Each row of a before or after table is a point. One or more steps were done to the points. Then noise was added and the rows were shuffled. The steps act on columns, c1 being the first. Name the steps. A step turns or swaps two columns, mirrors them in a line or flattens them onto one, adds a multiple of one to another, or multiplies or shifts one. Angles are multiples of 10 degrees, from the lower column toward the higher: turns from -170 to 170, lines from 10 to 170 but not 90. Use the fewest steps. Two steps may share a column if one is a turn and the other turns, adds or multiplies; they go together, in the order done. Otherwise the lowest column goes first.
(in the rows, 128 means zero)

Before (9 x 3):
[[ 98 191 145]
 [120 188 176]
 [ 93 157 123]
 [165 114 158]
 [141 171 102]
 [160 177  81]
 [142 108 166]
 [153 136 147]
 [ 84 107 123]]
After (9 x 3):
[[134 199 150]
 [156 126 150]
 [179 150  65]
 [149 183 191]
 [ 80 133 119]
 [161 164 100]
 [113 172 125]
 [127 104 181]
 [152  95 167]]
Steps: turn c1 and c2 by -30 degrees; multiply c3 by 1.3

Before (9 x 4):
[[177 112 105 123]
 [ 85 165 130 162]
 [166 102 137  61]
 [123 136 174 112]
 [ 84 172 114 176]
 [138  92 137  97]
 [168  73  90  63]
 [115 189 136 147]
 [156  91 134 158]]
After (9 x 4):
[[ 99 126 165 143]
 [180 145  95 130]
 [148 154  74 118]
 [128 123 166  88]
 [194 129  80 120]
 [121 172 138 142]
 [ 53 124 158 157]
 [ 54  69 168 148]
 [ 86 100 135  98]]
Steps: turn c1 and c4 by -140 degrees; turn c2 and c3 by -70 degrees

Before (11 x 8):
[[141 147  89 105 146 168  82 117]
 [ 83  80 113 135 137 150 158 148]
 [120 115 155 158 183 144 149 109]
 [155  77 167 164 167 133 101 183]
 [ 82 126 124 210 117 151 181 149]
 [103 134 178 113  91 133 179 185]
 [133 148  97 116 152 116 189 141]
 [184 139 159 199 104 123  87 100]
 [185  62  87 188 141 103  89 162]
 [171  93 144 106 167 169 159 137]
 [ 74  76 160 135 156 159 130 115]]
After (11 x 8):
[[101 118 113 208 132 147 183  86]
 [132  94 170 105 122 168 159 172]
 [107  81 133 135 143 150 156  87]
 [146 146 139 105 168 171  79 141]
 [164 140 110 198  96 118  85 178]
 [122 148 148 122 164 110 187 135]
 [131  79 159 137 102 154 127  69]
 [ 81  76 175 161  92 130  95 166]
 [ 64 133 102 111  78 131 178 110]
 [150 116 187 159 115 150 146 120]
 [105  67 132 185 169 102  88 195]]
Steps: turn c1 and c8 by 80 degrees; turn c3 and c5 by -80 degrees

Before (11 x 9):
[[146 167  26 113 155 115 123 163 109]
 [152 235 145 193 133  89 137 158 177]
 [ 67 174 144 129 106 145 152 141 130]
 [130  76 166 124 131 131 139 167 118]
 [ 58  87 120 180 120 108 112 113 114]
 [160 184 121 163 105 196 119 139 155]
 [149 107 116  99  88 146 134 147 143]
 [108 120 138 177 155 139 151 149 161]
 [156 164 161 153 144 118 124 109 121]
 [120  77  85 109 150 132 123 123 151]
 [126 113 166 138  97 101 196 122 101]]
After (11 x 9):
[[ 96 112 109  99  96 146 135 121 142]
 [129 200  46 113 145 114 123 108 109]
 [156  66 147 124 127 131 140 110 119]
 [167 185 140 163 118 195 119  69 155]
 [227 223 180 193 157  89 138  44 178]
 [129 151 171 154 141 118 123  94 121]
 [217  93 106 181 112 109 112 157 114]
 [103  95  70 111 160 132 124 152 151]
 [171 165 159 129 107 146 151 173 129]
 [220 117 135 177 173 140 150  97 162]
 [136 102 159 139  84 101 197 126 102]]
Steps: add 1.5 times c4 to c8; turn c1 and c8 by -120 degrees; turn c2 and c3 by 20 degrees; add 0.5 times c9 to c5
